Each row of a before or after table is a point. One or more steps were done to the points. Then noise was added and the rows were shuffled. The steps act on columns, c1 being the first. Write out the steps. A step turns or swaps two columns, mirrors them in a line or flattens them onto one, adds a multiple of one to another, or multiplies or shifts one. Angles are multiples of 10 degrees, from the lower column toward the higher: turns from -170 to 170, lines from 10 to 170 but not 90. Use the fewest steps. Two steps may share a column if one is a turn and the other turns, adds or multiplies; they go together, in the order done. Otherwise the lowest column goes first.
(in the rows, 128 means zero)

Before (13 x 3):
[[194 143 135]
 [ 94 110 120]
 [105 172  78]
 [146  85 127]
 [147 147 114]
 [154 158 122]
 [115 114  74]
 [108 121 120]
 [183 161  95]
 [136  82  74]
 [115 142  95]
 [135 116 151]
 [182 135 132]]
After:
[[135 103 151]
 [105 217  78]
 [ 94  93 120]
 [147 166 114]
 [182 141 133]
 [193 159 135]
 [114 101  73]
 [153 188 124]
 [116 157  95]
 [109 115 120]
 [136  36  75]
 [147  41 127]
 [183 194  94]]
Steps: multiply c2 by 2

Before:
[[145 110 139 118  88  98]
 [111 194 142 113 167  68]
 [113 123 171  80 128 186]
 [176 157 108 170 164 121]
 [200 152 141 133  81  99]
 [164  92  70  71 177 124]
 [ 99  84 137 109  90 109]
 [106 153 160  77 108 107]
 [160  89 145 104 203 121]]
After:
[[158 140  94  81 127 186]
 [145 169  93  89 108 107]
 [134 141 180 177 165 121]
 [159  99 147  93 205 122]
 [146 115 137 112  88  99]
 [132 195 105 137 167  67]
 [177 149 183 140  81 100]
 [ 97 114 188  63 178 124]
 [122  93  99  95  89 108]]
Steps: mirror c1 and c3 in the line at 30 degrees; turn c2 and c4 by 20 degrees

Before:
[[195 150  95 140 130 184 110  92]
 [203 168 142  80 126 108 114 167]
 [137 132  66 100 164 177 112 165]
 [150 147 137 157 139 190 126  66]
 [133 138 123  90 120 136  54  62]
 [104  85  65 141 150 138 172  62]
 [138  58  70 101 128 118  65 150]
 [153  81  85 137 164  96 108 141]
 [184 147 116 184 174 140 158 163]
 [108  98  76 130 104 100  61 122]
 [134 132 157 130 130 204  74 103]
 [182 150  76 115 127 135 160 121]
 [ 98  69 159 149 112 202  75 152]
 [172 141 106 195 124 149 143 124]]
After, 14 rows:
[[130 131 167 162 126 136 190 120]
 [116 125 134 100 138 194 148  63]
 [118 126 180  81 125 153 178 123]
 [ 79 127  94 166 127 102 187 164]
 [101 128 171 140 160  96 139 144]
 [ 77 126 174 153 106  99  78 123]
 [ 75 127 166 134 127 183 174  99]
 [ 80 128 105 112 128 205 109 103]
 [178 126 189 149 151 134 128  63]
 [ 73 131 165 183 126 121 105 149]
 [ 99 127 115  96 111 202  77 155]
 [124 130 167  84 172 138 189 165]
 [109 129 166 182 165 177 127 163]
 [ 60 126 113 167 122 136  95  58]]
Steps: mirror c1 and c7 in the line at 60 degrees; multiply c2 by 0; turn c3 and c4 by -150 degrees

Before (12 x 11):
[[125 125  81  95 133 143 105 129 150 126 136]
 [137 134 130 124 119 140 146 150 199 117 123]
 [159 144 171 140 178 105 185 153 147  98 122]
 [138 113 101  91  52 128 137 120 129  90 125]
 [153 134 154  92 110 155 109 153 119 124  94]
 [191 176 138  92 114 162 129 126 122 103  99]
 [105 140 130 186 130 126 100 175 133 140 126]
 [120 142 131 125 154 166 158 139 137 113 112]
 [105 138 158 123  77 148  77 142 143  81 117]
 [115 122 114 116 114 197  86 139  95 139 175]
 [112 158 133 104  83 111 125 159 117 117 133]
 [108 144 157 133 118 128 105 121 135 152 119]]
After, 12 rows:
[[154 154 137 122 126 105  77 157  95  80 116]
 [151 169 117 134 127 100 105 136 106 152 120]
 [ 78 143 136 122 128 131 147 151  73 116 124]
 [122 121 160  96 126 161 105 110 107 125 137]
 [114  92 137  91 128 146 136 109 134  89 127]
 [ 44 249 158  91 129 109 128 136 185 105  98]
 [133 162 162 125 128 120 157 146 114 114 112]
 [ 76 168  92 140 129 113 185 166 136  97 123]
 [ 96 143 143  92 126 112 108 165 158 124  95]
 [155 203 109 103 129 143 127 154 124 117 133]
 [162 115 201 116 129 124  86 143 147 138 174]
 [158 158 126 187 129 150 102 170 105 140 125]]
Steps: multiply c1 by 1.6; turn c1 and c9 by 150 degrees; multiply c2 by 2.5; turn c3 and c6 by -110 degrees; turn c6 and c8 by -30 degrees; multiply c5 by 0

Before:
[[127 116 118 133  70 130 147  97 128 133 144 112]
 [142 139 140 186 157 135 156 107 110 115 106 107]
 [112 113 119 156 147 106 156 164 115 122  93 104]
 [119 128 124 135 116 162 147 118 140 134 120  95]
 [105 127 115 163 139 106 129 108 151 129 121  99]
 [ 92 117 118 137 150 168 123 117 146 129 187 153]
 [150 184 115 116 144 107 113 112 154 139 188 148]
 [127 153 117 120 152 108 152 117 145 109 129 131]
 [152 120 147 125 111 106 131 100 129 121 153  98]]
After, 9 rows:
[[108 128 115 182 146 127 134 118 153 130 115  98]
 [107 113 119 177 108 125 161 157 119 112  58 101]
 [139 138 137 207 151 128 168 118 109  88  86 107]
 [152 185 116 137 154 127 123 131 151 162 249 148]
 [128 116 116 154 101 127 116  65 128 143 161 112]
 [128 154 118 140 141 130 161 126 149  73 129 131]
 [121 128 122 154 118 127 139 109 140 146 111  95]
 [150 120 145 147 131 127 124  97 126 109 178  97]
 [ 95 118 115 159 151 127 133 132 153 131 247 153]]
Steps: turn c1 and c9 by -10 degrees; shift c4 by 20; turn c5 and c7 by 30 degrees; turn c5 and c8 by 40 degrees; multiply c6 by 0; multiply c10 by 3; multiply c11 by 2
